Every row gives one point. Each copy is the shape, with its points in the same order, turned, moved and blurred by noise. Say if it was mirrored as well.
In the rows, 128 means zero.

Shape (5 x 2):
[[ 77 162]
 [ 78 109]
 [172 169]
 [201 108]
 [ 67 149]]
Copy 1:
[[159 164]
 [179 118]
 [ 80 137]
 [ 64  76]
 [177 159]]
Copy 1 is: mirrored
Copy 2 (5 x 2):
[[156 171]
 [173 128]
 [ 60 143]
 [ 59  78]
 [158 165]]
Copy 2 is: mirrored

Shape:
[[178  77  94 213]
 [137 150 129  88]
 [113  91 130  96]
 [145  88 146 246]
 [ 78 212 111 148]
 [159 134 143 204]
 [126 131 173  97]
 [113 178 158 107]]
Copy 1 (8 x 4):
[[192 122 119 160]
 [ 46 118 133 143]
 [ 76 127 172 112]
 [197 105  89 112]
 [ 46 147  41 110]
 [145  88  83 143]
 [ 46  90 135 108]
 [ 34 106  96 117]]
Copy 1 is: only turned
Copy 2:
[[175 100  79  25]
 [121 101 136 155]
 [136 120 177 114]
 [218 155  76  37]
 [100 179  75 165]
 [190 130  66  92]
 [170 122 157 161]
 [139 139 125 178]]
Copy 2 is: mirrored
Copy 3:
[[164 139  28 114]
 [ 98 137 164  91]
 [155 164 158  87]
 [193 116  45 169]
 [ 68 174 151 187]
 [141 101  79 153]
 [137 118 185 113]
 [ 99 128 182 142]]
Copy 3 is: mirrored
Copy 4 (8 x 4):
[[212  92  64 138]
 [119 174 159 133]
 [131 125 163  90]
 [187 112  25  89]
 [ 48 165  85 156]
 [172 156  55 125]
 [126 187 146  84]
 [ 89 195 127 116]]
Copy 4 is: mirrored

Shape (14 x 8):
[[139  79 148 103 109 177 123 110]
 [153 146 120 119 134 132  93 136]
 [ 87 140 147 133  95 126  53 125]
 [154  93 167 127 120 154 139 155]
 [162  77 157 129 171 144  87 169]
 [ 81 113 138 156 119  95  54 112]
 [239 136 179 145  42 108 182  77]
 [ 87 130 116 128 135 115  96 140]
 [122 109 123 119 131  69 111 162]
 [ 99 136 130 120 165 125 111 101]
 [ 60 145 126 167 116 101 106 151]
 [203 161 105 167  65 140 157 111]
 [111 110 133  91  81 102  81 147]
 [218  86 106 173  40  92 169  81]]
Copy 1, 14 rows:
[[135 166  87  68 156 178 112 144]
 [107 153 120 115 112 124 117 146]
 [123 166 105 172 145 133  57 139]
 [120 139  97  93 167 166 148 173]
 [134 111 136 106 118 175 129 197]
 [125 148 154 175 153 164  65 119]
 [ 23 238  77  96 190 156 203 139]
 [139 121 130 139 137 124  97 115]
 [133 128 131 168 129 145 155 120]
 [140 153 161 108 138 121  98 116]
 [127 110 137 166 177 102  91 109]
 [ 14 164  90  88 148 118 154 113]
 [139 157  77 170 125 153 114 121]
 [  8 181  93  98 173 196 182  80]]
Copy 1 is: mirrored
Copy 2 (14 x 8):
[[162  70 154 189 144 129 112 155]
 [143 145 127 149 125 148 123 169]
 [120  91 122 142 128 164 193 166]
 [171  99 154 139 152  95 108 177]
 [135 148 179 156 185 116 129 193]
 [ 94 104 149 138 141 147 204 129]
 [171  62 174 103   7  66  78 182]
 [139 128 124 130 146 160 162 126]
 [162 164 173 119 139 139 163 121]
 [110 117 136 133 150 167 127 122]
 [131 121  99  94 148 129 196 107]
 [166 109  95 134  34  73 103 156]
 [180 107 166 139 123 163 191 154]
 [170  98 172 163   9  36 121 128]]
Copy 2 is: mirrored
Copy 3 (14 x 8):
[[101 148 115 156 102 158 158 160]
 [ 99 147 134 143 154 100 101 155]
 [139 192 192 135 158 107 154 140]
 [127 133 108 163 131 161 110 153]
 [106 113 166 167 148 177  82 160]
 [149 165 209 111 131 115 131 138]
 [166 144  34 185  93  63  93 230]
 [120 145 161 103 154 122 131 120]
 [150 111 156  87 175 131 116 165]
 [108 116 159 125 122  99 124 111]
 [173 165 166  93 162 119 126 103]
 [130 187  49 133 124  87  77 179]
 [137 152 152 121 171 122 172 178]
 [169 169  51  99  69 113  89 239]]
Copy 3 is: mirrored
Copy 4 (14 x 8):
[[ 85  79 157 134 121  97 120  81]
 [161 114 138 146 147  83 132 117]
 [178 128 146 106 133 136  97  62]
 [112  67 177 125 140 105  92 142]
 [150  74 176 132 129  45  78 129]
 [180 151 141 123 122 124  62  69]
 [ 74  55 125 193 246 176 112 139]
 [162 152 136 128 102 114 102 109]
 [167 147 175 164 129 115  81 141]
 [129 160 119 118 129  81 102 103]
 [183 158 120 104 105 151  77 132]
 [133  62  85 183 180 158 147 142]
 [163 131 197 155 131 141 111  83]
 [ 90  57 102 246 174 178  83 134]]
Copy 4 is: only turned

Shape (14 x 11):
[[152  63  99 180 161 101  75 146 177  65 171]
 [119 134 108 196  67 189 203 118 123 103 186]
 [135 139  81  90 135 169 115 143  97  54 159]
 [200 156  48 153 167 126 115 124  63 154  70]
 [ 99  84 179 174  53  98 187 156 120 135 108]
 [200 148  48 122 171 179 166 165 166 169 157]
 [150 175  46 114 170  81 125 108 180 144 139]
 [144  60 144 111 102  82  72 121 130 158  51]
 [131  73 100 136  54  82 202 188 136 121  73]
 [101 175 182 199 162  69 105 128 184  89 116]
 [ 71 188 176 178  86 187  85 111 102 141  86]
 [180 177 185 200 148 189 184  91 105 130 165]
 [171 175 120 126 140  59 102 168 126 139 169]
 [ 91  89 106 112 124 106 137 160  73 151 100]]
Copy 1 (14 x 11):
[[167 140 100  40  93  65 126  71 154 177  53]
 [118  65  76 107 185  91  27 130  77 122  71]
 [187  93 110  79  97  97 120 123  70 114 153]
 [135  96  67 196  36 143 135  55 105 138 135]
 [121 106 105 152 234 123 116 145 142 199  71]
 [ 51  56  60  96  42  79 116 111  79 149 131]
 [ 76 166  39  84  71 115 134  77 112 122 152]
 [138 174 130 166 115 130 210 133 137 176  62]
 [133  94  41 143 190 138 162 146 102 229  85]
 [131 174  80 103 160  83 106  98 249 134 124]
 [142 137 142 181 140 150  62 185 176  80 108]
 [ 98  64 124 172 153  35  50  84 144  79 109]
 [115 170 106 118 104  79 105  82 127 196 177]
 [138 106 136 131 150 183 159 116 102 183 121]]
Copy 1 is: only turned
Copy 2:
[[169 107  57  76 154 172 195  79 107 153  96]
 [134 156 106 209 247 128  95  79  58 151 123]
 [150 183 159 161 170 156 201 152  87 128 130]
 [139  91 148  88 136 167 114 161  56  41 146]
 [153  86 132 158 195  84  50 100 137 162  61]
 [ 60 146 150 122 119 162 142  60  16 107 139]
 [ 69  94 114 114  91 206 149 147  85 138 154]
 [143  84 152  77 132 136 112 114 199  88  67]
 [116  45 191 161 191  80 125 103 111 149  40]
 [209  96 101 131 114 190  82 116 134 213 117]
 [210 150 143 205 146 155  39 105 160  94 152]
 [173 189 114 131 195 169  28  94  37 156 158]
 [112 145  96 116  78 153 107 166  72 138  70]
 [134  95 160 131 154  65 124 151 147 100 122]]
Copy 2 is: only turned

Shape:
[[121  79  93 130  96  45 195 135 104 121 115 136]
 [ 90 132 188 148 113 167 148  83 168 145 157 197]
 [187 110  83 136 146  96  79 100 102 176 165 111]
 [121 178 187 124  28 147 140 149 178 137 142 196]
 [177 147  89  67 140  72 141 136 113 127 138  79]
 [ 90  74 188 119 169 120 109 148 106 117 111 144]
 [157 145  93 144  92 180 184 147 186 166 135 182]
 [112 114 170 167 105 118 118 121 117 130  82 189]
 [151 114 154  64 160 110 136 122 104 126  70 108]
 [164 145 110 100 156  92 195  81 129 177 116 105]
 [181 122 158 131 123 105 129 102 152 111 125 130]
 [178 170 172 183 114  90 130 187 102  98 193 193]
 [199 104 128  96 115 175 169 173 158  79 131 124]
 [ 59 126 121  86 102 194 121 154 124  94 174 162]
 [131 175 128 190 112 175 123 113 181 124 117 162]
 [105 115 138 104 158  89  95 127 149 170 148 156]
 [109 102 142 115 180 120 104  91 190 153  99 116]
 [114 121 120 167  90 145 159 169 122 159 179 111]]
Copy 1:
[[151 147 106 102 233  90 104 184 145 143 160 117]
 [104 140 169 141  65  91 148 196 120  76  85 110]
 [134 108  68 173 148 143 176 116 107 161 163 162]
 [ 99 193 116  81  93 108 123 164 111  31  58 146]
 [128 148  82 119 179 117 105  80  76 161 164 138]
 [150 133 186 153 125 104 109 105 190 105 148 112]
 [132  95  96  95 118 123  89 215  72  91  92 179]
 [161 149 126 118 114 130 118 174 187  99  97 101]
 [163 139 133 122 137 107  91  70 129 170 124 113]
 [125 112  92 109 135  78 112 138  84 200 139 110]
 [132 118  94 137 143 103 138 115 110  98  98 101]
 [122 142  41 126 100  94 116 145 157   7 183 130]
 [162  85 124 112 172 109  79 103  63  54 109 147]
 [145 183 210 141 128 153 106 163  72  52 138 139]
 [100 104 105 122  90 168 106 184  97  83  75 100]
 [ 98 153 129 177 123 103 121 139 138 149 139 155]
 [ 93 106 166 181 127 109 100 130 123 172  92 115]
 [ 97 115 127  87 148 143 152 169 109  85 161 172]]
Copy 1 is: mirrored
Copy 2 (18 x 12):
[[ 72 126 105 126 135 125 129 150 202  59 111 166]
 [136 105 184 174 137 151 174 183 155 201 155 138]
 [ 81 139 150 125  48 104 134 140  96 114  48 137]
 [174 127 188 193 157 183 177 186 167 121 132  65]
 [113 111 134 107  97 112  87  71 126  63  87  99]
 [116 174 186 121 159 141 104 135 146 164 140 201]
 [141 117 130 172  83 169 222 141 145 108 180 105]
 [ 95 162 166 160 137 196 131 184 159 156 124 162]
 [113 124 129 118 153 165  87  85 100 118 108 160]
 [ 81  77 108 165 108 104 118  98 115  96 127 120]
 [136  86 168 149  94 164 110 153 131 106 105 157]
 [124 141 246 199  74 160 145 115 223 110  98 129]
 [204 113 135 132  91 184 163  80 156  82 131 161]
 [173 165 160  76 136 127 174 128 188 190 132 105]
 [145 125 151 163  61 197 145 178 155 167 163 102]
 [ 89 139 206 108 121 112 125 146 107 136 122 133]
 [105 101 161 100 110 131 106 164  76 133 171 164]
 [151 182 136 181  82  84 173 142 188 124 132 124]]
Copy 2 is: mirrored
Copy 3:
[[146 133  77 139 149 105  78 187 184 150 121 167]
 [124 193 221  91 144 173  73 135 144  64 101 107]
 [102  55 110 185  99 117 100 145 126  90 111  66]
 [171 240 205 124 112  80  82 134  98  83 142 130]
 [ 74  93  96 164 132  75 104 146  97 149 127 143]
 [112 142 123  56 121 190 128 142 149 150 138  91]
 [176 147 223 178 159 102 105 109 155 103 107 139]
 [189 151 131  79 119 163  92 136 135  86 126 109]
 [ 97  91 112  78 155 117  99 122  86 173 120 118]
 [105  77 140 165 157 132  40 150 106 161  96 154]
 [126 127 146 123 159 120 112 175  86 108 120 113]
 [146 172 153 137  47 132 172 199  93  78  98 161]
 [124 130 186 113 170  54 171 149 117 156 119 122]
 [ 75 181 186  87 111  97 136  86 191  97 148 121]
 [162 131 219 131 157 138 117 127 119  44 150 139]
 [ 89 160 116 152 125 177  99 117 129 114 123  88]
 [105 119 132 126 188 191  90 114 110 117 150  85]
 [128 138 191 157  95 111 109 169 182 119 166 127]]
Copy 3 is: mirrored
